Each row of a before or after table is a point. One or more steps were done to the points. Then noise was added and the rows were shuffled. The steps act on columns, c1 being the first. What was done? A step turns or swaps two columns, mirrors them in a line or flattens them onto one, adds a multiple of one to another, or multiplies or shifts one. Angles are multiples of 10 degrees, from the lower column toward the higher: turns from -170 to 170, lines from 10 to 170 but not 90. Use the fewest steps. Two steps may share a column if one is a turn and the other turns, adds or multiplies; they go together, in the order done. Otherwise the lowest column goes first.

Before:
[[71, -67, 22],
[-6, -39, -40],
[19, -20, -11],
[-4, 10, 53],
[-14, 13, 19],
[-17, -21, 8],
[71, -49, 70],
[45, 46, 21],
[-18, -29, -6],
[-23, -16, 4],
[3, 6, 18]]
After:
[[-14, 3, -20],
[-20, -6, -4],
[-33, 22, 32],
[41, -13, 9],
[3, -14, 24],
[0, -17, -22],
[4, -9, -23],
[-46, -98, 61],
[9, -21, -15],
[-51, -26, -19],
[-88, -113, 40]]
Steps: turn c1 and c3 by 110 degrees; add 0.7 times c1 to c2

Before:
[[-7, 38, -35, -59, -13, 9],
[-11, -56, 51, 30, 62, 44],
[46, -34, 6, 52, 22, 29],
[-10, 10, -18, 18, -4, -12],
[49, 11, -38, 15, 75, -23],
[66, -34, -29, 8, 12, 40],
[-19, 41, 57, -39, 29, -26],
[18, 35, -3, -11, 34, 46]]
After:
[[67, 15, -23, -20, -38, 88],
[18, 35, 6, -8, 28, 60],
[-8, -5, -24, -6, 9, -23],
[-15, 22, 64, 29, 42, -41],
[47, 75, -33, -24, 12, 9],
[48, 22, -41, 25, -35, 62],
[-9, 58, 0, 56, -57, 39],
[-8, -11, 32, -66, 36, 4]]
Steps: add 0.7 times c1 to c6; swap c2 and c5; turn c3 and c4 by 60 degrees

Before:
[[-1, -49, -7, -2, 91, 35, -58, 62, 30],
[38, -33, 17, 16, 44, 14, 39, 49, 7],
[-36, -29, -23, -32, -15, -28, -27, -4, -48],
[-14, 2, 2, -15, -78, 43, -70, 22, -6],
[-8, -13, 1, -45, -49, 40, 64, 33, 30],
[-33, -40, 20, -32, -34, 33, 19, 101, -2],
[-96, -9, 5, -8, -2, 5, -21, -18, 19],
[46, -35, 22, -45, 39, -13, -10, 8, 29],
[1, -41, 23, 4, 41, -59, -53, 42, -20],
[15, -33, 19, -19, -38, 57, 4, -20, -13],
[-51, 22, 26, -36, -25, 17, 1, 65, -57],
[-42, -70, 72, -29, 47, -4, -6, 21, 26]]
After:
[[0, -37, 34, 22, 79, -48, 1, 57, -44],
[-41, -60, 101, -1, 58, -19, 4, 7, -19],
[-40, -34, -3, -12, -29, -49, -6, 98, 16],
[-91, -3, -6, 21, 11, -10, 0, -20, 10],
[-57, 31, 12, -16, -58, -3, 1, 71, -17],
[-33, -40, -33, -9, -46, 18, 0, 2, -20],
[-5, -67, 44, 25, 8, 49, 5, 42, -49],
[1, 7, -22, -33, -15, -43, 1, 36, 62],
[40, -24, 36, 33, 34, -20, -1, 47, -34],
[54, -40, 37, -28, 44, 10, -1, 6, -12],
[18, -1, -3, -3, -36, -70, -7, -28, 21],
[-15, 12, -47, 7, -56, -38, 3, 24, 52]]
Steps: mirror c2 and c6 in the line at 10 degrees; add 0.5 times c5 to c3; turn c5 and c9 by -50 degrees; shift c4 by 20; multiply c7 by 0

Before:
[[35, 36, 30, -19, -4, 16, 4, 10, -13, -28, -42, 97, -19, 83],
[38, -14, -36, -52, -22, 9, -2, -64, 48, -53, 26, 1, 25, -11],
[1, 3, 23, 33, -25, 20, 9, -39, -24, 42, 17, 60, -8, 56],
[28, -2, 51, 16, -52, 28, 26, 3, 37, 27, -39, 37, 16, 2],
[-12, -22, 22, 9, -5, -8, 53, 7, 18, -12, -34, 5, 14, -32],
[-42, 23, 11, -34, 3, -11, 87, 53, 46, 32, -24, 68, 57, 18],
[0, 21, 10, -35, -37, -64, 3, 17, -6, 31, -40, 10, -13, 19],
[3, 21, 37, -7, 28, 6, -20, -47, -18, -7, -63, 12, -48, 42]]
After:
[[-3, 21, 35, -50, -11, -4, -35, -48, 7, -9, 42, 11, 2, 42],
[-2, -25, 22, -43, 48, 2, 28, 7, -1, -10, -12, 5, -1, -32],
[-6, -2, 9, -2, -9, -70, 24, 15, -26, 32, 113, 10, 0, 20],
[-48, 5, 12, 10, 83, -11, 50, 53, 18, 32, 102, 68, -1, 20],
[41, 3, -35, 78, -9, 11, 45, -65, 23, -52, 136, 0, 0, -11],
[21, 49, 30, -20, 1, -1, -5, 10, -12, -31, 67, 96, 0, 81],
[0, 11, 23, -16, -2, 17, 4, -41, -35, 42, -98, 61, -2, 57],
[27, 16, 51, -52, 5, 24, 67, 3, -9, 27, -33, 37, 1, 3]]
Steps: turn c1 and c2 by 20 degrees; turn c2 and c6 by -20 degrees; multiply c4 by 3; turn c4 and c11 by -110 degrees; turn c5 and c7 by -70 degrees; turn c7 and c9 by -40 degrees; multiply c13 by 0

Before:
[[-2, 9, 55, -19, 69, 6, 54, -30, 14, -10, 41, -56, -53, 41, 19, -32, 13, 17, 22, -31],
[47, -18, -54, 86, -32, -48, -62, 0, 16, 57, 27, 15, -18, 22, 23, -9, 8, -34, -7, 28],
[31, -28, -3, -17, -19, 4, 35, 17, -8, 0, 54, 27, 18, -33, 19, -21, 42, 20, -34, -28],
[-23, -100, -43, -16, -26, -40, 11, 40, 29, 2, 40, 15, 8, 39, 71, 1, 26, -14, 34, -35],
[7, -29, 8, 45, -15, 6, 4, 43, 80, -19, 32, -40, 2, -19, 61, 28, 8, -10, -33, 9],
[35, 8, -49, 67, -8, 4, -51, -66, -22, -28, -21, 7, -10, 29, -14, 57, -11, 5, -30, 20],
[31, -21, 6, 59, -48, -95, 8, 35, -19, 27, -6, 0, 3, -66, 25, -41, 11, 4, -28, -12],
[-47, -21, -8, 25, -46, -6, -25, -64, 63, -2, -48, -6, -62, -16, 10, 4, 60, 9, -50, -83],
[-3, -93, -45, -6, 0, -24, 56, -52, 29, -25, 23, 51, -59, -44, -37, 24, 21, 65, -5, 22]]
After:
[[-18, -99, -19, 22, -1, -25, 57, -66, 31, -35, 1, 101, 56, -37, 22, 21, -8, -76, 38, 22],
[-15, -49, 37, 41, -24, -41, 10, 77, 26, 5, -4, 67, 90, 41, 23, 0, -33, -20, 35, -37],
[-17, -4, -11, -13, -48, -98, 8, 40, -20, 16, 57, 44, 20, -71, -13, -39, 27, -5, -85, -13],
[-42, -67, -3, -52, -42, -7, -26, -35, 62, -4, 19, 45, -13, -16, 52, 1, -67, -13, -46, -86],
[-50, 7, -12, 55, -21, 1, 36, 24, -6, -8, -6, 73, 33, -30, -5, -21, 12, -18, -62, -25],
[-11, -10, 5, 21, -14, 3, 6, 75, 80, -25, 52, 13, 34, -18, 10, 31, 8, 13, 12, 9],
[-24, -17, 63, 13, -26, -49, -58, 20, 21, 64, 87, 64, 9, 13, 13, -13, 44, -26, -21, 28],
[3, -3, 29, -31, -10, 2, -49, -54, -24, -26, 65, 56, -11, 29, 41, 58, 38, -44, 54, 23],
[-18, -40, -51, 45, 66, 6, 53, -3, 18, 0, -7, -10, -31, 45, 35, -38, -7, 32, -24, -25]]
Steps: turn c1 and c17 by 110 degrees; turn c2 and c13 by -60 degrees; turn c3 and c18 by 130 degrees; mirror c4 and c11 in the line at 50 degrees; turn c8 and c15 by -50 degrees; turn c10 and c14 by -10 degrees; shift c12 by 50; add 1.5 times c16 to c19

Before:
[[6, -21, -49, -27, 13, -37, -43, -61, 6, 13, 4, 61, -15, 7, -23, -15, -7, 25, -53, -15, -53, 40, 29, 22, 19, -23, 27, -76, -17, -13, -11, -54, -19, -27, -32, 32, -18, 37, -1, -54, -23, 46, -44, 18, 18, 6, 53, 32],
[-23, -43, 9, -9, 32, -21, 5, -6, 46, 3, 7, 53, -41, -93, 42, 5, -1, -13, 14, 2, 18, -2, -8, 30, 37, 18, 14, -21, 14, -3, -38, 19, 35, 26, -33, -30, -10, -104, 47, -42, 20, -18, -38, 3, -18, 9, -5, 1],
[-29, -30, -21, -23, -18, -41, -17, 19, -26, 3, 20, 59, -48, 12, 135, 73, -23, -11, 9, 10, 15, -2, 5, -55, -12, 32, 19, -113, -1, 40, -26, -2, -20, 29, -24, 31, -31, -34, 45, -24, 6, -16, -38, -73, -12, 6, 49, 33],
[50, 51, 11, 60, 7, -18, -47, -61, -7, 10, 81, -5, -9, 25, 14, -26, 101, 21, -4, 9, 30, -10, -6, 25, -36, -8, -19, 2, -16, 36, -8, -10, 32, -6, 32, 32, 2, -38, -46, -6, 12, -25, -36, 5, -16, 9, -71, 27],
[34, -33, 13, -25, -11, -5, -20, -36, -12, 28, 33, -14, -27, 0, 11, -32, 9, -17, 38, -6, 12, 2, 35, -156, 41, 40, -6, -7, -5, 43, -29, 30, -16, 26, 3, -15, -20, 41, -28, -32, -21, -7, -41, -22, 4, -12, 31, 17],
[29, -24, 3, -12, 12, -45, 54, -21, -53, -5, 3, 42, 1, 23, 50, -11, -4, -24, 27, 7, 20, 1, 19, -12, 44, -1, 20, 1, 36, 37, -9, -5, 2, -21, -14, -27, -21, 16, 15, -44, -58, -25, -39, 25, 43, -83, -23, -46],
[1, -47, -19, -25, 8, -15, -29, -41, -38, 8, 7, 41, -40, -21, -24, 40, 22, 18, -22, 17, 32, 30, 53, 6, 44, -197, 30, -11, -7, 31, -21, 24, -2, 26, -15, -36, -24, 34, 8, -17, 23, 18, -22, -26, 32, -41, 13, -24],
[28, -21, 10, -25, -25, -32, -9, 15, -57, 9, 16, -17, -34, 33, 73, -37, -32, -23, 9, 27, 28, 22, 8, 7, -15, 35, -4, 15, 22, -41, -31, 20, 27, 12, 20, -12, 105, -41, -10, 3, 14, -39, 157, 8, 73, -12, -10, 17],
[30, 65, -33, -23, -49, -33, -15, -45, 119, 30, 3, 24, -24, -15, 20, -7, -20, 28, 33, 0, 24, 26, 23, 20, -71, -33, 35, 5, -19, 34, -20, -35, -17, 33, -11, 5, -11, -22, 42, -54, 2, -10, 35, 19, 17, -4, -166, 33],
[35, -51, 4, -20, 10, -3, -19, -44, 87, 0, 2, 58, 57, 19, -35, 1, 99, -31, -43, -20, 30, 42, -8, 10, 41, 24, 19, -27, 27, -55, -35, 26, 20, 24, 23, -22, 53, -27, 43, -10, 13, -22, -8, -28, -19, -28, 9, 35],
[31, -44, -6, 32, -51, 9, -44, -59, -55, 10, -4, 53, -32, 15, -23, -40, 135, -10, -22, -12, -8, -100, 3, 33, 45, -17, -16, -13, 4, 38, 119, -25, -15, 24, -21, -23, -36, 50, 0, -29, -30, -31, -20, -36, -29, -25, 43, -4],
[40, -39, -1, 131, -6, -28, -1, -57, -54, 37, 33, 67, -25, 36, -27, -42, -31, -40, 28, 32, 21, 44, 4, 5, 29, 16, -13, -7, 15, 3, -36, -44, 24, 1, -36, -72, 8, 20, 23, -12, 12, 17, 48, -106, -16, -4, 45, 12],
[-43, -34, -1, 7, 32, -117, 39, 127, -55, 105, 19, 38, -47, -16, -27, 55, -16, 11, -68, 17, 10, 36, 22, 29, 19, -10, -31, -41, -7, 28, -44, 19, -20, 34, 15, 24, -9, -27, 14, -25, 7, -24, 18, 14, 0, 7, 46, 25],
[19, 12, 12, -29, -8, -33, -48, -67, -50, 3, -4, -8, -8, -58, -20, 2, -9, -27, 37, 29, 20, 37, 7, -10, 31, 19, 20, -40, 32, 1, -43, 21, -17, -65, 6, 20, -38, 22, 46, 3, 22, 4, 31, 21, -33, -2, 31, -3]]
After:
[[1, -43, -22, -31, 6, -10, -19, -48, -29, 39, -6, 39, -42, -20, -20, 37, 26, 19, -17, 18, 34, 28, 51, 6, 12, -189, 39, -12, -2, 27, -20, -17, -1, 28, -14, -30, -28, 33, 9, -34, 26, 17, -23, -26, 32, -41, 9, -27],
[30, -31, 20, -33, -9, -8, 25, -43, -7, 60, -12, -2, -19, 1, 20, -29, 9, -8, 36, -10, 28, 6, 38, -156, -14, 42, -8, -5, -2, 42, -18, 14, -10, 29, 0, -12, -19, 41, -28, -33, -24, -4, -46, -18, 5, -11, 39, 15],
[27, 63, -22, -21, -49, -41, 29, -36, 119, -51, -28, 43, -23, -16, 24, 1, -17, 34, 39, 8, -12, 18, 25, 20, -50, -39, 33, 7, -19, 28, -21, -73, -21, 35, -6, 2, -18, -14, 44, -36, -2, -10, 32, 19, 23, -5, -166, 40],
[46, -40, 0, 125, -3, -24, -30, -51, -57, 49, -12, 70, -24, 34, -26, -46, -24, -43, 33, 30, -20, 41, 2, 3, -29, 20, -15, -1, 19, 1, -26, -68, 20, 2, -35, -69, 13, 18, 26, -10, 13, 11, 47, -108, -14, -13, 47, 18],
[35, -43, 6, -24, 9, -2, -30, -45, 94, 31, 1, 60, 56, 18, -37, 4, 97, -35, -36, -19, 38, 38, -11, 10, 26, 23, 24, -35, 25, -59, -44, -13, 26, 26, 23, -16, 62, -24, 43, -23, 14, -21, -3, -23, -21, -29, 3, 32],
[-34, -25, -19, -25, -9, -41, -20, 20, -18, 0, 1, 57, -49, 5, 128, 71, -29, -11, 6, 10, 7, 3, -3, -61, -22, 42, 16, -117, -2, 47, -18, -19, -26, 34, -29, 32, -35, -31, 42, -19, 4, -12, -31, -73, -12, 11, 51, 44],
[13, 4, 9, -36, -5, -35, -11, -75, -52, 27, -5, -11, -4, -53, -18, -5, -9, -32, 34, 33, 39, 37, 1, -5, 23, 18, 20, -38, 34, -3, -44, -6, -17, -72, -3, 22, -35, 25, 41, -41, 25, 10, 29, 20, -38, -1, 23, -10],
[27, -29, 13, -18, -23, -37, 0, 15, -55, -5, 8, -15, -30, 32, 70, -36, -35, -25, 9, 29, 32, 15, 7, 6, -28, 25, -3, 21, 25, -47, -30, -16, 32, 13, 17, -16, 109, -41, -7, -9, 16, -39, 158, 12, 68, -16, -8, 17],
[-46, -31, -8, 7, 33, -123, 11, 133, -53, 43, -74, 54, -46, -14, -24, 54, -15, 9, -72, 20, 14, 39, 32, 28, -60, -9, -33, -47, -8, 22, -43, 9, -22, 28, 10, 33, -12, -26, 8, 28, 5, -32, 18, 16, 0, 9, 49, 24],
[35, -44, -2, 35, -45, 11, -15, -61, -51, 35, -11, 48, -32, 17, -27, -41, 137, -3, -23, -11, -33, -95, 6, 33, 23, -22, -17, -7, 11, 29, 124, -26, -9, 19, -23, -27, -41, 54, 8, -53, -28, -33, -22, -37, -26, -23, 54, 0],
[25, -24, 6, -12, 11, -41, 39, -23, -54, 41, 6, 69, -3, 18, 56, -11, -3, -17, 26, 2, 9, 2, 24, -12, 21, -4, 22, 7, 29, 43, -6, -28, -1, -23, -14, -33, -26, 16, 10, 34, -51, -21, -40, 19, 42, -87, -21, -46],
[5, -27, -47, -25, 9, -38, 1, -57, 8, 26, -11, 71, -20, 0, -23, -14, -12, 32, -53, -15, -79, 45, 26, 19, -1, -24, 26, -79, -16, -12, -13, 2, -18, -20, -38, 25, -17, 33, 0, -60, -22, 47, -43, 17, 21, 5, 56, 27],
[-28, -44, 15, -10, 22, -14, 7, 2, 47, 37, 3, 58, -43, -98, 44, 4, -3, -15, 13, -3, 24, 1, -8, 30, 10, 17, 19, -24, 11, -5, -35, -3, 34, 18, -34, -32, -11, -101, 51, -3, 20, -16, -43, 3, -17, 4, -5, -2],
[46, 44, 10, 53, -5, -14, -12, -60, -5, 9, 26, -13, -3, 29, 7, -21, 97, 35, -4, 11, 18, -11, -1, 31, -77, -1, -18, -2, -9, 35, -8, -50, 39, -5, 31, 37, 10, -40, -49, -45, 4, -18, -33, 16, -9, 9, -68, 28]]
Steps: turn c7 and c40 by 70 degrees; turn c7 and c12 by 30 degrees; turn c10 and c11 by -60 degrees; turn c10 and c25 by -60 degrees; turn c21 and c32 by -50 degrees; multiply c32 by 1.6
